Each wall is flat, endless, passes through zero and stands at right angles to its row. A trip goes straight from one point to another. List the walls that it crosses, first one first.
In the rows, zero is written as 128.

Walls:
(1): [121 179  80]
(2): [134  90  91]
(3): [123 120 139]
Trips:
[108 146  50] to [146 175 206] => 2, 3, 1
[126 156 152] to [ 79 140 179] => 1
[127 112 119] to [122 119 156] => 2
[171 178 101] to [ 75 126 129] => 3
[151  96 178] to [ 85  87 115] => 2
[121  62 110] to [180 109 158] => 2
[ 97 196  77] to [ 77  55 129] => 2, 3, 1

Walls:
(1): [164  99  79 138 148 210]
(2): [132  78 161 140 178 199]
Trips:
[124 116 207 124 148  91] to [122 101 133 100 118  81] => 2
[125  77 121 136  86 158] to [136 224 102 122 145 177] => 2
[ 54  74 123 158 154 172] to [151 142 133 123 143  89] => 1, 2
[ 43  82 146  82 164  88] to [124 103  77 114 136 150] => 1
[128  62 137 137 128 189] to [ 96 118 155 106 142 135] => 1
[166 116  86  63  82 145] to [160 175  98 142 135  69] => 1

Walls:
(1): [153  97  87 164 194 149 146 135  96]
(2): [116 135  75 181  82 148 113 145 159]
(3): [199 129 139 104  95 151 129 129 125]
(4): [ 97 188 102 101 160 171 171 120  94]
(5): [134 112 160  96  93 149 162 132  81]
Trips:
[117  91 119 123 136 122  83 130 100] to [149 130 158 124  99 132 170  81 122] => 5, 3, 1, 4
[198 117  95 121 128  81 156 124 116] to [145 119 161 103 117 120 178 129  66] => 4
[ 86 125 132   7  67  87 122  42 150] to [171 130  91 137  97 144 129 141  62] => 2, 1
[ 84 133 111 109  82  97 132 111  71] to [137 119 144 122 143 136  78 127 116] => 4, 3, 5, 1

Walls:
(1): [148 165 141 123 116 117 191 122 144 173  75]
(2): [149 131  60  98 120 189  92  81 105  25 133]
(3): [143 121  92  97 106 137 163 157 133 127 153]
(4): [ 88  98 119 125  95 178  71  92  73  82 134]
(5): [119 180 120  83  91 149 143 114 159 102 123]
Trips:
[109  95 181 140  11 171 114  97 164  96 101] to [131 156  75 109 133 179 147 123 114 128  91] => 1, 3
[ 99 129 150 140 125 154  52 105 124  91 116] to [175 174 123 174 114 168 114  55 128 122  93] => 1
[173 160 180 181 121 121  95 127 137 149  74] to [188  89 137 144 108 145 109 105  71 139 132] => 4, 2, 1
[141  76 127 155 123  79 112  53 126 151 110] to [158 143 100  95 113 152  91  83 150 136 205] => 1, 2, 5, 3
[126 116 104 107 123 143 161 120 150 176 147] to [160 128 120 188 199  87 156 174  76 142 173] => 5, 1

Walls:
(1): [137 132 152 113 156  92 157 117 116 140 100 123  92 131]
(2): [168 162 127 120 160  78 126 134 113 140 117 100  89 121]
(3): [162 155  62  99 119 132 158  92  94 120  93  72 145 124]
(4): [138 210  95 123 141 139  89 173 197 106 147 116 130 112]
(5): [176 137  66  99 112 114  70 117 176  45 109 100 122 107]
(6): [159 151 171 169 143 170 139  98 120 118 166 150 126 127]
Trips:
[114 182 114 120 125  98 129 102  81 159  77  83 106 211] to [ 63 117 108  77 169  78  68 128  82  92 173 150  52 128] => 5, 3
[109 219 177 153 118 169 135 101  94 187 158 164 110  82] to [ 88 113 187 123 162 118 121 131 111 140 122 118 106 101] => 4
[159  92 159 110 145 143 109 125  84 102 142 113  49  96] to [145 122 159  91  93 186 134 123  98 119 146 147 105  96] => 5, 2, 1
[120 147 149  62 141 139  92 139 108 156 120 167  72 118] to [141 117  58 134 154 137 108 120 148 123  92 166  77 143] => 5, 3
[142 120 157 138 135 109 118 109 156 163 105 150 102 122] to [111 147 171 126 101 157 138 140 121 138 107 107  59 156] => none

Walls:
(1): [125  73  80 138 165 165 117 119 129  25  77  99 177  71  81 175  97 113
  73 160]
(2): [149 102  74 106 154 154  97  62 131 109 218 138 133 149 163 101  53 145
 167 222]
(3): [159 104 102 181 109 190 141 143  91 106 153 120 120 138 127  38 105  98
  79 110]
(4): [156 113 194 111 106 152 187  94 102  97 124  97 138 109  85 162 116 183
  85 140]
(5): [ 71 157  84 146 108 150 137 160  95  80  96 120 133  98 182 127 202 106
 163  83]
(6): [139  90 177 195 150 169 152 108 101 147 112  93  89  46 139 114 169 175
 148 208]
(7): [170 168 135 111  67 105  86 136 123  69 152  82 113 162 106  27 102 141
 119 177]
(8): [ 81 163 166 131  67 134  75  87 116 114 133 145  71 128 156 153 124 131
  97 191]
(9): [ 99 123 137 143 105 138 148 147 101  91 185 174 142  78 137  93  78 112
 120 181]
Trips:
[129  93 165 165 101  83 117 185 134  89 163 128 139 155 140 122  89 101
 149 129] to [189  78 117 146 194 131 123 129  82 185 110 125 203 126 163 107 118 111
 116 131] => 1, 7, 6, 9
[159 205 161 111 117  92 179 118 121 121  76 137  98 127  91 109 131 188
 124 133] to [124 168 169 142 128 105 162 125 174 148 124  95 156 161 225 140 160 130
 106 140] => 5, 7, 4
[ 87 172 131  52 133 157 125 158 148 160  58 117 121 127 158 143  83 148
 190 143] to [ 59  74 109 107 155 159 177 135 199 173 110 134 154  74  93 151  99 146
 116 110] => 8, 1, 5, 4, 6, 9

Walls:
(1): [116 134 182  65 103 183 182 119  61 137 136 181 105 120 113 182  98 230
 119 146  66 126 152 107 226 141 147 150 125  68 162 138]
(2): [104 135  93 121 122 134 128  77 112  55 189 104 224 115 127 120 136 133
 137 145  94 125 124 105 189 129  49  57 178  85 127 106]
(3): [101 168  77  90 117 115 148 155 141 116  93  91 156  96 109  77 163 111
  66 138  69 105 156 156 145 153 112 111 152 145 130  67]
(4): [126 102 136 168 152 115  98 126 151 131 193 194 130  66 127  92  98 102
 112 135 155  82 123 130 142 197 154 103 138 200  89 157]
(5): [110 192 107  48 127  74 143 125 138 144 104 134 123  99 113 131  97 140
 142 122 129 118 188 120 115 186  66  93 117  99 141  96]
Trips:
[108 188 166  79 165 173 162  85 146 167 137  79 161 172 139 112 107 156
 222 138 156  80 113  94 117  92 166 136 141 160 121 221] to [117 122 129  57  80 102 134  99  88  40 186  53 117 137  67 100 155  81
 156 146 211 115  83 214 135 128 140  77 166 186 136 140] => 2, 1, 4, 3
[ 87 108 171 125 136 143 100 135 139 150 156 128 234  80 133  88  75 103
 147  91 151 172 145  99 148 157 118 171  70 162 154 156] to [110 116 125  94 132 105 151 167  89 154  99 155 161 172 153 152 135 133
 127 113 137  94  58  99  95 106  45 138 130 117 219 107] => 4, 1
[156 108 165 116 175 134  71 128 126 106 108  84 160  81 106  96 161 145
 151 112 152  98 140  79 179 156 139  94 158 124 117  97] to [137 149 127  94 126 143 145  90 127 120  79 144 125 121 104 115 145 149
 120 165 125 139 106 120  70 106 165 109 116 122 128 106] => 4, 1, 2
[110 122 105 107 170  52 139 171  65  80 152 104 149 104 179  54 123 153
 146 141 106  97 166  96 114 137  69 169 120 100  85  30] to [171 145 157  74 134 105  87 115 132 136  74 196 157 198  77 144 104 143
 161  93 134 129 157  98 188 152 125 150 108 136 173 112] => 1, 3, 2
[160 117  91 144 137 141 135 104 127 114 102 145 167 161 153 107 173 165
 160 223 242  80 141 122  69 118 128 130 109 156 143 154] to [148  90 198 149  87 178  94  79 108  67 106 132 120 110 215 123 130 170
  72 114 151 142 152 106 145 173 115  71 147 103 128 150] => 2, 1
[168 127 151  96 154 189  50 135 104 109 147  76 208 164 112 146 108 129
  58 124 142  97 140 124 162  74 139  94  94 180 200  68] to [154 157 151 164  99 130 171 139 159 166  82 105 131 134  85 123 121 131
  74 106 141 138  76 129 150 118 155  88 102 143 119 103] => 1, 2
